Each row of a before or after table is a point. The points were changed in one or more steps. Then noise was added and the rows were shuffled. The steps act on columns, c1 being the first. Name the steps. A step turns or swaps two columns, mirrors them in a line or flattens them onto one, adds a multiple of one to another, or multiplies or shifts one. Angles are multiples of 10 degrees, from the lower column toward the higher: turns from -170 to 170, lines from 10 to 170 but not 90. Use the fewest steps. Two steps may share a column if one is a turn and the other turns, adds or multiplies; they go together, in the order done. Otherwise the lowest column goes first.
In the rows, 128 means zero.

Before (13 x 2)
[[124 178]
 [107 249]
 [101  73]
 [131  92]
 [122 100]
 [128 146]
 [134  65]
 [ 93  97]
 [124  68]
 [ 83  78]
 [ 90  69]
 [107 126]
 [111 100]]
After (13 x 2)
[[146 129]
 [ 69 124]
 [ 65 132]
 [250 106]
 [100 123]
 [ 97  93]
 [ 75  83]
 [101 111]
 [ 73 101]
 [179 123]
 [ 91 132]
 [ 68  89]
 [129 106]]
Steps: swap c1 and c2

Before (10 x 4)
[[131  64  70 199]
 [212 108  73 129]
 [ 62 147  94 100]
 [ 39 132 143 108]
 [183 152 156 108]
 [134 109 124 125]
 [160 127  57 117]
 [108 120 111 199]
 [107  83  90 159]
 [ 35 102 124  82]]
After (10 x 4)
[[202 107 132 129]
 [214 124  86 152]
 [133 116 123 141]
 [130 107 202 104]
 [ 71 110 197 112]
 [131 188 155 159]
 [134 113  66  91]
 [ 82  75 206 141]
 [178 173 153 216]
 [153 143 163 182]]
Steps: mirror c1 and c3 in the line at 150 degrees; turn c2 and c4 by -70 degrees

Before (12 x 8)
[[ 51  87  56  24  75 175 130 133]
 [ 84 175 203 186 130 139 100 152]
 [118 134 158  99 191  65  77 153]
 [155 149 122 101 188 100 182 121]
 [ 68 103 180 104 116 124 133  93]
 [ 67 178 132  71 113 165  97 177]
 [151  22 138 136 118 179 119 159]
 [ 49 127  52 142 108  60 128 159]
 [130 122 134 122  79 105 109 180]
 [ 82  98  95 151 180  83  81 113]
 [ 76  35  51 143 112  76 106  91]
 [119 112  83 118  82 131 135  90]]
After (12 x 8)
[[121 153  87 135  84  94 137 110]
 [ 86 100 213 165 130 142  99 151]
 [ 82 137  85 158 180 140  81  81]
 [ 67 157 169  93 111 152  98 186]
 [130 120 130 116  81 186 112 133]
 [119 110 152  84 190 181  76  84]
 [ 68  72 143  64 113  99 133 107]
 [ 50 156  49  43  75 109 130 171]
 [ 51 184  80 183 108 188 128  85]
 [154 146 141 113 188 135 181 101]
 [ 76 131   8 141 111 124 108  66]
 [151  51  54  83 119 129 120 188]]
Steps: turn c2 and c3 by 50 degrees; add 0.7 times c2 to c4; mirror c6 and c8 in the line at 60 degrees

Before (11 x 12)
[[ 75  44 183 149 116 113  90 140  87 156 123 125]
 [142 141  59 120  91 133 126 150 146 135 121 142]
 [145 142 122 152 157 116 154  80  98 186  98  96]
 [144  27  78 216 156  78 108 148 122 129 150  73]
 [ 55 136 134 126 139 177 101 152 162 128 121 178]
 [114 141 118 123 103 220 100 112 123 111 153 105]
 [ 88 104 123 138 119  96 197  86 168 122 152 159]
 [119 161 178 103 136  72 174 128 147 124 148  91]
 [ 53 151  81 100 118 123  91  96 132 124 152 168]
 [ 89 133 249 122 134 148 162 173 145 113 234 235]
 [180  90 146 130 157 173 113  93 111  73 128 115]]
After (11 x 12)
[[182 119 129 125 116 159 164 176 163 130 170 135]
 [135 241 102 219  93  79 164 106 124 128  97  35]
 [146 150 173 107 158 104 157 204 130 127 135 124]
 [190  44  43 124 105  46  92 142 142 110 200 191]
 [ 81 121 148 148  87 148 114 136  96 189  98  57]
 [119 116 140 125 178 153 139 156 124 113 220  68]
 [133 164 191 121 189 139 107 101 148 141 127 102]
 [113 150 121 135 121  83  57 180 172 121 113 120]
 [172 154  32 147 162 126 154 168  89 155 109  82]
 [134  70 108 103 102  76  89 131 150 121  88  53]
 [ 65 140  92 129  86 155 157 101 117  71 164  81]]
Steps: turn c1 and c8 by -120 degrees; turn c2 and c3 by 140 degrees; multiply c5 by 1.6; turn c5 and c7 by 160 degrees; turn c6 and c11 by 60 degrees; shift c12 by -40
